Rows are points. Each copy is the shape, with its points in the same order, stretched, turned, moved and blurred by noise. Is it also mirrored, or only turned?

Shape:
[[ 33 -44  40]
 [ 22  38  -8]
 [ 20   9  14]
 [-30  23  33]
 [ 21  24 -58]
 [-37 -50 -60]]
Copy 1 (6 x 3):
[[ 49  71  19]
 [-33  -3  46]
 [-11  32  23]
 [-40  44 -23]
 [ -8 -58  42]
 [ 56 -58 -47]]
Copy 1 is: mirrored
Copy 2:
[[ 27   5  37]
 [ 21  40 -31]
 [ 11  26   2]
 [ 19 -13 -29]
 [-29  70 -30]
 [-79  17  11]]
Copy 2 is: mirrored
Copy 3 (6 x 3):
[[ 59   4  17]
 [ -7 -34 -16]
 [ 13 -18   2]
 [ -9 -10  50]
 [-25 -11 -57]
 [-18  63 -30]]
Copy 3 is: mirrored
Copy 4 (6 x 3):
[[ 60 -41  52]
 [-23  36  29]
 [  6   2  37]
 [-30 -30  12]
 [  4  66 -11]
 [ 63   1 -73]]
Copy 4 is: only turned

Shape, 9 rows:
[[-22 -25 -42 -63]
 [  7 -26 -38  22]
 [ 18 -38  47   8]
 [-17  24  49 -57]
 [ 41 -44 -19  13]
 [ 31  13  -5  15]
 [ 44  20  -3 -32]
 [ 24 -19 -17  20]
 [ -6 -44 -35  22]]
Copy 1, 9 rows:
[[-43  -1 -69 -24]
 [ 28  24 -47  14]
 [ 25 -56  -4   7]
 [-39 -36  23 -36]
 [ 43  -9 -47  -6]
 [ 32  14   3  -9]
 [  8  -6  -5 -46]
 [ 33   4 -30   7]
 [ 20   7 -53  29]]
Copy 1 is: only turned
Copy 2 (9 x 4):
[[ 44 -40 -54 -27]
 [ 37   2  -8  48]
 [ 10  79  15  -3]
 [-43  17 -18 -62]
 [ 55  24  17  31]
 [  0   5  25  31]
 [  3 -27  29 -18]
 [ 26  15  14  40]
 [ 44  17 -21  48]]
Copy 2 is: mirrored
Copy 3 (9 x 4):
[[ 11  -7 -47 -71]
 [-50 -30 -37  13]
 [-12 -95  32  25]
 [ 54  -5  46 -32]
 [-25 -65 -46  32]
 [ -3 -14 -23  38]
 [ 37   8 -19  12]
 [-30 -38 -31  29]
 [-55 -57 -31  -7]]
Copy 3 is: only turned

Shape (14 x 8):
[[ 12   4 -18 -38  29  -6 -25 -23]
 [  0 -45 -16  48   5 -49 -22  62]
 [  1 -26 -10  24  -8   1  27  -6]
 [-10   6  37   4 -17 -53  22 -15]
 [ 45  61  48  -9   5 -70  25   8]
 [ 11  30 -16 -25 -17  16  -6   2]
 [ 45  36  32  25  36 -33  44 -15]
 [-16 -20  12 -21  20 -56  26  34]
 [ 20  19 -28 -36  11 -17  -8 -25]
 [-27 -43 -24   7   9  62   1  -6]
 [  9 -37  -2  10  37 -22  10  -9]
 [ 10  29 -42  18  -2 -33  35 -21]
 [-15  17 -13 -17  46 -13  -6 -50]
 [ -6 -35 -15 -18 -16  10  20 -40]]
Copy 1:
[[ -8  21  -5 -58   0  17 -22   7]
 [ 14 -48 -80  45  12 -36   3 -16]
 [ 37   0  -5  23  18  15 -16 -37]
 [  7 -26  39  -1  26 -23  38 -17]
 [-29  34  30   1  55 -25  75  40]
 [ 34  41   1 -12  -7  23   2  25]
 [-39  33  36  32  65   6  19   0]
 [ -3 -24 -19 -12  26  -3  51 -34]
 [ 10  48   0 -49  11   7 -16   6]
 [ 20  -8 -16   7 -32  61 -66 -40]
 [ -9 -19 -16 -12  38  10 -21 -19]
 [  8  63   1   8  29 -26   4 -32]
 [-32  26  34 -45  12   3 -39 -27]
 [ 45  -1  24 -26   7  29 -32 -32]]
Copy 1 is: only turned
Copy 2, 14 rows:
[[ 25  30 -13 -23  39 -15  15   4]
 [ 18 -57 -14  33  -2 -95 -54   4]
 [ 19 -26  10  20  -2  -3   1 -43]
 [ 17  18  47  -6 -18 -38 -15 -40]
 [  3  68  71  12  -4 -71  27   2]
 [  1  52 -16  13 -19  10  21   2]
 [ -1  14  75  25  22 -35  39 -11]
 [  5 -20  16 -30 -11 -84   8 -33]
 [ 25  49  -6 -11  31 -11  25 -14]
 [  9 -55 -38  -2 -11  34   7 -19]
 [ 26 -44  25  -8  30 -34   7 -27]
 [  3  32   6  34  29 -21  25 -69]
 [ -9  21   1 -32  53  -5  14 -25]
 [ 48 -10   5 -12   3  28  12 -52]]
Copy 2 is: only turned
Copy 3:
[[  0 -15 -26 -29 -29 -14 -10 -36]
 [ 48  29   0   8 -15 -30 -25  92]
 [ 26  24   7  40 -11 -16  29   4]
 [ 34 -18  56 -12   3  -5  53  15]
 [ 60 -57  82 -26  -6  43   2  -2]
 [-26  -9  14   4  -9  16  -3 -25]
 [ 88 -31  45   5   4  25  -3 -29]
 [ 53  14   9 -40 -12  20  33  45]
 [  2 -35 -15 -10 -41  -4   2 -22]
 [-11  60 -42  28   7 -35  13 -31]
 [ 61  19 -12   1 -21 -25  11  -3]
 [ 31 -55  -8  41 -10  19  11  13]
 [ 28 -37 -34 -25   7 -17  16 -49]
 [ -1  12  -4  24 -36 -21  49 -34]]
Copy 3 is: mirrored

Shape:
[[ 42  -9  -3  22 -16 -11  31  13  13   6  11]
 [ 10  18  24 -16 -12 -13   2  26  13 -22  -5]
 [ -2   1  28  95   0   2  24  10   6   5  27]
 [ 31   9  18  15  26 -24   8  31  16  23 -29]
 [ 14 -11   1 -27   8  18  26  -3  23  19 -14]
 [ -2  19 -14 -23 -15 -23   0  13  20  19  -5]
 [ 31  16  -3 -10 -11 -13 -87  16 -19   3 -18]
 [  9 -55  -6 -16  30 -19  19  24  23  -6 -22]
 [ 22   8  -3 -17  80  24  25  -1 -16   9 -28]
 [  9 -17  30 -30  -4 -20  15  -4   6  17   2]
 [ 26  -6  -5 -20 -13  -6 -67 -45 -43 -21 -14]
 [ 10  -7   5  56 -20  -8  13   5 -28   2 -22]
 [  7 -12  16 -13 -11  14  21  29   2  19   7]
 [ 13  16  21 -23 -18  38 -16 -38   6   1 -23]]
Copy 1:
[[ 23 -35 -21  34 -17 -24  16  27  20   6  -9]
 [-26   7  -3   9   8 -11  26  56   1  -2 -11]
 [ 32  21 -41  45  -7 -39 -28  19  32  -5  42]
 [  0   4 -54  -7 -15 -30  32  14   0  12  -8]
 [  2 -33  -3  -5   2  -4  17  -3   3  48 -33]
 [-36 -22 -10 -15  -7   5  43   6  12  -3  -6]
 [ -3  26  -8 -29 -44  34  31  37 -26 -38 -12]
 [-42 -15 -22 -16 -15 -34 -11   7 -16  21 -57]
 [ 29  -4 -68 -21  18  12 -13  16  -6  55 -30]
 [-15 -23  -6  11   4 -11  18  -3 -38  11  -5]
 [ 34  -4   3 -24 -11  38  -6  29 -45 -49  -5]
 [ 34  17 -35  35   3 -27   8  13  18 -38  -7]
 [-13  -2  -2  34  -5  -1  22   8  -4  32 -34]
 [ 39 -12  26 -15  13  15  18  15  -7  22  -6]]
Copy 1 is: only turned
Copy 2, 14 rows:
[[ 58   1  26  -7 -26  14   6  32  -8 -23  33]
 [ 10  19  32 -17 -22 -15 -40   7  27  -5  41]
 [ 52  37  19  56 -13  52  45 -11 -19 -13  53]
 [ 50  14  28  13   9 -33 -32  20  29 -25  32]
 [ 26   0   8 -20 -24 -17  -8  21   5  -1 -26]
 [  6 -13  14  -9  -5 -27 -19  39  10  21  21]
 [-41 -19 -11  31 -17   3 -79  25  49 -25  48]
 [ 23  11   8 -40 -14 -34  24  23  48 -52  -3]
 [ 39   6 -37 -24  38 -23 -34 -19   7 -32 -17]
 [ 12   4  37 -30   6   2 -21  27  34   6 -15]
 [-56 -68 -25 -10 -20  42 -48 -15  48 -31  30]
 [ 14 -20  23  34 -21  22  17  -3 -11 -43  52]
 [ 17  32  28 -13  -6  -1 -10  34   3 -12  -9]
 [-14 -19  -1  10 -37   8 -56 -13   4  15 -13]]
Copy 2 is: only turned

Shape:
[[ 15 -27 -34  45 -39   6  37  13 -11  38   7  22]
 [-32  25  17  -9 -39 -41 -24  55 -51   4 -29  11]
 [-23 -17 -22   8  33  23   8 -20  12 -23   9   5]
 [-13 -19 -19  37   1  -3  29   6  15  -8  44 -43]
 [ 21 -34 -23  26  -8  27 -31  25 -13 -20 -13 -42]
 [ -3 -29   9 -29  23  13  27  -2   2  27 -30  15]
 [  5 -27 -14  18  29 -61  39 -21 -33  30  17 -48]
 [-24  22  37  45  30 -25  30  17 -24 -35  11  22]
 [  8  30  35  -4 -13  11 -34 -23  22  17 -15 -29]
 [ 12  10  34   5 -43 -28 -24  -7  32  27 -28   9]
 [ -3 -28   6 -11   9  26 -37 -31 -54  16 -25  30]
 [-18 -14  41  36 -35   3   7 -11  31 -26  14 -12]
 [-25  -3 -20  19  19  13  -4  -3  -6 -34 -35 -13]
 [  8 -15   2  51  38 -40 -42 -28  28  35  32  -2]
 [-46  22  52  18  23 -51 -17   1  -9  37 -20 -34]]
Copy 1, 15 rows:
[[ 19  44 -40  28 -14   6   3 -37 -28   6 -30  57]
 [-29  35   0  -4 -26   1  24  76 -20  26 -95 -15]
 [  5   1 -34  22  20  -9  48 -26   7 -25  28 -39]
 [ 39  -3   2  46  -4   1  68 -20 -34 -12  33   3]
 [ 27 -46 -31  67 -10   7   6  30 -28  -6 -17  -3]
 [ -4  11 -41 -36  15  28  29 -11  32  -8 -12  24]
 [ 85   2  12  -9  22 -26  64  -2   0  10   9  52]
 [-47  44 -15  34  45 -40  59  32 -28 -10   8  -3]
 [-13 -17  38  11 -14  16  -7   6  14  39 -14 -32]
 [-18  36  13  -9 -40   5 -17  36  31  39 -18   7]
 [-28 -29 -50 -23   1 -25 -13 -10  12  -5 -45   3]
 [-43   4   4  48 -38  -7  42  15  -1 -11  25   9]
 [  2   4 -21  52  17 -15  44  23  19 -22 -18 -36]
 [ 36  -7 -18   5   5 -49   4   3   5  74  46   4]
 [  3   0  35  -7  -3 -22  61  45  34  62 -38  -1]]
Copy 1 is: only turned
Copy 2 (15 x 12):
[[ -5  23  67  30 -49 -51  -2 -19   1  -2  25 -21]
 [-15   3  24 -21  -1 -32  16  36 -64  -5 -40  39]
 [ -3  20   0  25  20  23 -20 -20   7 -19  30   4]
 [  0  16  21  18  18 -24 -51 -17  -5 -33  39 -40]
 [ 25  -6 -10  33 -28 -18 -75   6 -12  -3  -7   6]
 [ 19 -24  21   6 -18   7  21  -8   5   7 -24   1]
 [ 21 -10  36  25  62 -40 -13 -20   4  23   4 -52]
 [ -8  78  21   3  22  25 -12  -7 -38 -22 -13 -33]
 [ -1 -16  12 -62  -9  11 -49 -44   0  16 -19  19]
 [ 11  -8  51 -72 -15 -20 -19 -26  12 -11 -35  27]
 [  6 -17  33  24  -7  28  -6  -6 -13  45  -9  47]
 [-21  15  44 -32  -8  21 -63 -10  16 -45  -4  -3]
 [-16  20 -23  26  18  12 -27 -14   3  -6 -19  12]
 [ 48  17  52 -22  29 -16 -42 -80  -9  -5  23  14]
 [-10 -10  26 -32  40   3 -16 -46 -46  -3 -53  -4]]
Copy 2 is: mirrored

Shape (16 x 12):
[[  4  39 -12  13  32  43  -1 -13   4   3   9  -3]
 [ 33  23  51  23 -10 -22 -32 -24   8 -26  -4  16]
 [ 29  24 -13 -11  43   5  46  27 -58  -6  13   5]
 [ 26 -25 -28   9  53  35  26  23 -49 -10  13  19]
 [ 30   6  12  -9 -12  -2 -32 -26  -7 -22   2 -43]
 [ 41 -11  -9 -28  46  38  15  32 -29  -5  26  26]
 [ 40 -11  -3 -23  23  34  24  -1 -60  14  36  23]
 [ -8   6  21  -1  -4 -29 -45  -5  -2  15  -7  -4]
 [ -9  15   3  -8  32  -2  10 -24   6 -18  41  -5]
 [  6  12  -1 -23   5  10  24 -30  21   5 -18   3]
 [-10  43 -13 -18 -13  20 -12 -22 -14  -9  16  13]
 [ 42  16  26  20  -6 -34 -48 -41 -14   0 -23  -8]
 [ 20 -16   0  21  21  33  44  10 -45  15  33   7]
 [ 28  35  -8  -5  26   9   7  -5  14  29  33  -6]
 [ 22  21  37  14 -35 -14 -29   6  13 -11 -10 -20]
 [ 10  24  64  -6  10   4 -33 -22 -14   0 -16 -21]]
Copy 1 (16 x 12):
[[-27  31  14  17 -36  10   3   8 -33 -30  -9  18]
 [ -2 -35  35  -1 -13 -35 -12 -21 -33   1  10  40]
 [-29  34   6  69 -38 -17 -12 -17 -19   2 -25 -35]
 [-30  18 -13  95 -13  20  -3  12 -29 -18 -32 -17]
 [-11 -11  20 -19  -4  14  -9 -43  -9 -20 -37  38]
 [-29   3  20  59 -15  25  15  -4 -23 -13 -25 -36]
 [-65  -4   1  50 -45  30  -4 -14   2  -3 -21 -19]
 [-16 -15  -4 -33  12  -9 -24 -11  -7   2  -8  11]
 [ -1  17   8  18 -43  24 -17 -28 -22 -10  21  16]
 [-26  26  32  11 -14  11   4  -9   1  14   7  29]
 [-32  12   9 -15 -39  -5  16 -41   8 -22  21  21]
 [-31 -28   5 -17   0 -17 -23 -28 -38   5 -23  52]
 [-37   7  -5  69 -46  18 -19  21   5  -3 -29 -10]
 [-22  13  16  -5 -49  23  13  -3 -30   6 -19   7]
 [ 11 -27  36 -27   3 -31  -1 -11   2  -4 -25  24]
 [-38  -7  37 -18  -2 -19 -53  -9 -15 -15 -14   6]]
Copy 1 is: only turned
Copy 2:
[[ 24   1  10  39  38  29   0  -7 -18   3 -41  -4]
 [-13  -3  27  42 -30  -9 -16 -11  -2 -58  21  40]
 [ 33  16  12 -11  52  29  66  -7 -54  -9  17  -5]
 [ 62  18   4 -21  47 -10  31 -38 -53  -5 -12 -37]
 [-31  25  22  43  -2 -16   8   3  25 -13   4   6]
 [ 53   5  40 -20  23  29  26 -48 -43   6  -8 -37]
 [ 32   5  33  -1  65   6  25 -47 -40  14  36 -26]
 [-31  10  -9  17 -15   2 -14  18   8 -24  15 -10]
 [ 16  -2  25   1  47  21   0  -3  26 -22  -4  -9]
 [-23 -20   4   1  14  10   8 -17  -1  26  -8  17]
 [ -6  24   9  14  48  35  -9  -5  -3   3   8  15]
 [-49  -3  20  48 -12 -37  -9  19 -16 -42  18  28]
 [ 63   9  -8  16  55  -7  26 -36 -27  14  29 -20]
 [ 26 -22  34  26  27  36   2  19 -11  22  -8  -2]
 [-13  21  -2  50 -49   3   0   6  14 -16  23  30]
 [-47   4   8  66 -13  14  15 -29   9 -40   5  -2]]
Copy 2 is: only turned

Shape (15 x 12):
[[-16  22 -41  13  -8  21  18 -16  12 -40   0 -11]
 [ -6   8 -46 -11  18  38 -88  31  22  -5 -24  17]
 [ -8  38  37  22   9  16  22 -20 -14 -19  13  12]
 [ 23  -4  14  85 -85 -10 -26  25  29  40  29 -33]
 [-12  13  -3 -20   3  16  44 -19  -2  21 -14   8]
 [ 49  31  22   2 -40 -27 -35  28  58  -1  36  -9]
 [-49 -14 -46  -9  35   9 -79  -7  75  -2  20   9]
 [-30 -13   1  -4  11 -10  55  -6   1 -42 -12  47]
 [ 33  -3 -20  -7  -3  17  -2 -42 -17 -16   9  25]
 [-14  29 -69  11  21 -13 -59  19  26   7   8   8]
 [-26  29 -48 -16  -1  54 -68  30  73 -10  24  40]
 [ -4  39  19 -16 -47 -12   8 -44  -7 -38 -31   0]
 [ 24  -5  18   5 -29   0 -15  33  27  -1  36 -47]
 [-29  26   6 -23 -41  -6  29 -26 -50 -26  19  18]
 [  5 -13  16  18 -11 -15 -15  20  23 -16  24 -20]]
Copy 1:
[[-38  -2 -11 -27  -2  34 -11  -7 -31  -6 -29  15]
 [ 14  35 -58  19   8 -12 -37 -33 -16 -55  -2  58]
 [ 20  -2  24 -30 -20  15   8  20  11   9 -42   3]
 [ -2   6 -23   8 -33  60  -9  57 -24  27  57 -65]
 [ -3  -3   6 -60  -2 -21 -10  -4 -10   2  -5  -9]
 [ 21   4 -18  27  36  49 -22  54   6  52  31  19]
 [-24  79 -64  -5  25   3 -38 -38  33 -69  -4  72]
 [-46 -43 -12 -35 -27 -12  10  -2  34 -11 -56   2]
 [-19 -24  22  -7  -4  16 -14  -8   1 -25   4  44]
 [-31  48 -44  22  24   3  11 -33 -18 -18  10  56]
 [ 26  40 -84 -32  15  34 -20  -4  10 -46  -2  85]
 [ -6 -20  23  -5 -45   7 -74   7 -14  44 -33  14]
 [ -1  16 -12   2  30  22 -14  62 -19  10  21 -27]
 [-33 -18  19 -35 -59 -24  -4  38 -13  12 -34  12]
 [-19  10 -14  14   8  15  -7  37   7  -4  -3 -15]]
Copy 1 is: mirrored
Copy 2 (15 x 12):
[[  0  56   3  50  25  -3  16 -12  15 -11 -13 -29]
 [-34  32  15 -20  48 -28   8  -2  21 -95  26  28]
 [ -3 -10  25  44  20  40  -6 -10 -11  -5 -19 -61]
 [-48  22   7 -40 -32  56 -74 -47  69  29  17  -9]
 [-24  -5 -17  63  21  -4 -10  13 -31  16 -25 -13]
 [ -9   7   6 -54 -23  23  -1  13  58  -5 -18   4]
 [-19   2  10  -6  44 -78  33 -42  65 -62  10  10]
 [ -4  12   6  61 -20 -32  22  -6 -56 -22 -10 -46]
 [-19  25  13  30   6  21  49 -35 -16 -13 -12  20]
 [-10  36  46 -21  48 -43   2 -23  25 -40  -5  21]
 [-64  34  27  -9  49 -44  33  11  63 -68   7   1]
 [  4  41 -53   4  21  24  20 -17 -29  -1 -50 -43]
 [  6  -1  -8  -8  -9  33 -15   5  59   9  25  -5]
 [-14  20 -20  19  38  15  49  -9 -59  43  -6 -53]
 [  8  -3   2  -1 -18  10  -7 -22  35 -11  18 -21]]
Copy 2 is: only turned

Shape (18 x 12):
[[-17  20 -73  42 -20  -2  12  -9   6   3 -13 -16]
 [ 12  12 -49 -48 -18   1  20  18 -25   3  19 -32]
 [-13  -7 -19   6   1  19  35  -4   0  46  14   0]
 [ 11  13 -13 -37  24  27  11  27  29 -29 -18   7]
 [ -6 -34  33 -29  17  41 -17  28  51 -19 -43 -32]
 [ -6  29 -33  -1 -50   8 -38 -32  -4 -30  -3  60]
 [-34   0   7 -18 -38 -65  28  23  40  35  -5  18]
 [ 25  -7   4 -21 -51  11  17  -9  23   6 -24  18]
 [ -5 -55 -28 -36 -20   5  -6  42 -19  13 -41  38]
 [ 26 -29  13 -22 -37  43  15  10  17 -21  26 -26]
 [-31 -18   5  -3 -23 -20  17   0 -45  16 -29 -27]
 [  9  14  23  43 -59   7  39 -18  14  17  12 -12]
 [ -6 -48 -48  10 -20 -21   1 -11 -20   8 -30   4]
 [-52 -10 -35 -35 -57  -4  16   7  27  14 -25 -38]
 [ -9 -28   9  -7   6   8  19  -2 -26   3  23 -18]
 [-22   5 -37  22   9   6  41 -43  -9  -3  -8 -19]
 [ 13   4  28 -29   8  -2  16   4   9 -20  17  25]
 [ 22   9  33  -8  22  15 -35 -39   5 -12   9  11]]
Copy 1, 18 rows:
[[ 75 -18   4   9   0  16   6  -9 -39 -21 -28   6]
 [ 16  11  28   3 -49  36 -19 -36 -15  -3   2   1]
 [ 37  19  15  -3 -25  -9  -7  27  -8   8   4  -5]
 [ -2 -12  14  -8 -20   2  16 -11  22  19 -23  38]
 [-28  12  25 -75  -8  26  19  16  19  46  -5  69]
 [ 56 -25  -1  53  49 -54  -7 -56 -12 -36   4  19]
 [-12  27  37  -3  11 -21 -64  18 -24 -21 -41  33]
 [  0 -11   3 -17  11 -35 -23 -14 -21   2 -10   4]
 [-12 -32  -8 -23 -26  18 -36  19 -11 -37  42  34]
 [  9  19  32 -53  -2  14  -1 -21  26  26   4  -4]
 [-11  32  -8 -15 -16  26 -14  -1 -49 -34  18  15]
 [ 28  23  24 -18  36 -36   3  -6 -33  -7 -25 -34]
 [ 20 -18 -34   0  -1  34 -33  10 -38 -28  23   9]
 [ 36  33  28 -54 -28  15 -42 -17 -22 -10 -32  63]
 [  2  38   6  -8 -14  26  -5   4   4   3  23  -3]
 [ 54  22 -34  15  -9   6   8  -5 -19  -1 -18   1]
 [-21  18  11  18  12 -21  -7 -11  21  10  -6   6]
 [ -8  10   2  35  37 -25  18 -16  -1  38  21   8]]
Copy 1 is: mirrored
Copy 2 (18 x 12):
[[-51   7   0  -6  24  -2 -52  -4  21  -2  -8 -39]
 [  0   9  14 -64  39  29 -15 -40  -8  33   5 -29]
 [  1   6  -1   2  10  27 -13 -18  -3 -27 -29  26]
 [ 33 -37   7 -12   5   6 -14 -13 -45 -28  24 -29]
 [ 44  10 -38 -18  32  -7 -23  13 -95 -64  27   1]
 [-42  12  -1   9 -28 -18  37 -28  57   9  35 -41]
 [ 29  29  15 -33 -33  43 -38  -1   9  -1  30  69]
 [-12  -4 -17 -12   4  -3  -2 -32 -33 -14  48  18]
 [-14  -8 -31 -56  -6  68 -14   7  -5 -57  17  -9]
 [  2  40   0  -8  44  -8  10 -28 -90  -3  21   6]
 [ -9  30 -15 -83  20  -4  -6   4   6   0 -16  32]
 [-18  33  23  12  25 -36   0 -19 -30   6   8  58]
 [-52   4 -42 -42   0  31 -21   6  -1  -5   1 -17]
 [-17  78 -19 -67  18  16 -59 -29  -6 -17  -3   0]
 [ 12  20  -2 -29  22   3  17 -11 -32   5 -28  26]
 [-29   4  -6 -18   3 -28 -12 -29  -5   6 -42  -5]
 [ 48 -19  18  -6 -18  -6  34 -19 -40  12  29  20]
 [ 27 -19 -26  36   0 -47  51 -11 -18  16  26   2]]
Copy 2 is: mirrored
Copy 3:
[[-11 -32 -62 -36 -54  -6 -20 -26 -10 -30  -3 -43]
 [ 27 -19  -6 -30 -77 -36 -46  13 -23 -28 -14  -9]
 [ 16   7 -27  -9  11 -32 -28  -4 -15 -19  28 -26]
 [-53 -14  32   8 -23 -14 -44  16  29  -5  16  47]
 [-43   5  73  -8  28 -31  -9 -10  64 -50 -22  65]
 [-20 -90 -12  14  -2  -4  29   6 -53  16 -11  15]
 [-26  17  -1  67 -19 -42  17 -67 -17  18  -8 -77]
 [-35 -20   1  24  -6 -51 -15  -9 -40 -15 -43  33]
 [-18 -34  -9   8 -35 -89  28  45  26  13  -1 -20]
 [  3   8  19 -20  -7 -35 -49 -26 -18 -11 -61  71]
 [ -9  26   8 -37 -31 -50  33  26 -17 -21 -10 -42]
 [-20  27 -28  -3   6  13 -27 -40 -65  -6 -56   2]
 [  1 -18 -50 -24 -49 -58  47  -5  -7 -21  -7 -17]
 [-11 -52  12 -31 -48 -89  -8 -63  -6 -30 -39 -52]
 [ 30  36   7 -24  -5 -25   5  -1  -9  -4   7  12]
 [-20   4 -32 -45 -27 -13 -11 -13 -26 -30  30  -6]
 [-27  31  31  36   6  -1  -7  -1 -18  11  14  45]
 [ 14  14  42  29  49  24  25   7 -30 -47  13  74]]
Copy 3 is: only turned
Copy 4, 18 rows:
[[ 35 -54   2  62  22 -57 -16  -9  68  19 -26 -18]
 [ 38 -15  -5  -7 -76 -15  12 -24  22  64  20   5]
 [ 39 -10  -8   5  28  -9  -9 -24  22  29  -5  19]
 [ 31  27  68  21 -42  31   6 -26  -2   2  28 -36]
 [ 51  80  50  -7 -22  44  15  55  -2 -50  25 -18]
 [-39 -79 -40  40 -23  18  26 -31  11 -28  27 -29]
 [ 22  17  22  58   5   2  15 -43 -17  -3 -91  43]
 [ 47 -43   9   3 -24  12  14  -4 -21 -37   5  10]
 [ 28   4 -23  52 -33  -9 -11   8 -20 -11  78  59]
 [ 60  26 -14 -52 -38   6  21  12 -18 -24  28 -29]
 [ 11  -3 -29   5   8  -1 -37  64   2  20 -16  28]
 [ 45 -42  -7 -12  52 -26  -8   2 -14 -13 -61 -29]
 [ 16 -25 -34  37   0 -45 -37  22  45 -21  27  46]
 [ 66   4 -25  48 -40  13  14  24  31  11 -57  16]
 [  8  36 -21 -43  -3   5 -23  13   8  10  16  -5]
 [ 13 -28  11  14  20 -17 -47  10  71   9 -30 -21]
 [-10  22  33 -23 -24  41   3 -43 -26 -12  10 -18]
 [-41   4  21 -50 -11  37  16 -10  18 -30  29 -20]]
Copy 4 is: only turned
